Rows are points. To make a cloud, some directions were put in groups of two or more. Within a group, all points are equally far from the middle, so they leave a hole (a ring in 2 directions, a hollow ball in 3). The other directions are filled evenly. Then the cloud was stretched, turned, moved and blurred a little. How many holes are there, and how many directions does each take, smallest first?

Cloud (14 x 2)
58, 17
-19, 19
60, -3
34, -43
57, 20
-20, 19
-18, 25
-17, 32
37, -42
21, 60
31, 56
42, -39
-5, 52
11, -41
Holes: 1 (2)

Cloud (19 x 3)
7, -15, -15
-44, 27, 46
31, 11, 32
-34, 27, 6
11, -11, 1
6, 25, 30
-34, -19, -27
4, -19, 47
34, 43, -9
-24, 16, 4
-54, 13, 46
-9, -22, 34
0, -46, 9
-6, 60, -24
-3, -36, -28
-8, 42, 28
17, -34, 2
-26, 13, 23
0, 13, -29
Holes: 0

Cloud (32 x 4)
-26, 15, 32, 27
10, 40, 4, -18
-4, 1, 16, 60
35, -14, 8, -35
44, -10, 25, 11
-38, -4, -10, 35
-37, -42, -8, 30
-4, 27, 5, -36
-15, 26, 37, 18
-23, -52, 9, -23
-20, -30, 53, 6
19, -18, -27, -29
32, 24, 48, 1
26, -13, 47, 22
-31, -43, -8, 35
17, -35, 29, -27
-7, -12, -24, -43
-5, -55, 5, 15
-2, -55, 0, 8
17, 12, -38, 14
-44, -25, -11, -22
2, 2, 38, -49
-33, -39, -29, 9
-22, -55, 3, 19
2, 4, -27, 47
-1, 16, 28, 51
-7, -27, -38, -20
8, -1, 59, -23
30, -1, 5, -45
31, 0, -31, -7
16, 35, 44, -4
5, 31, 12, 42
Holes: 1 (4)
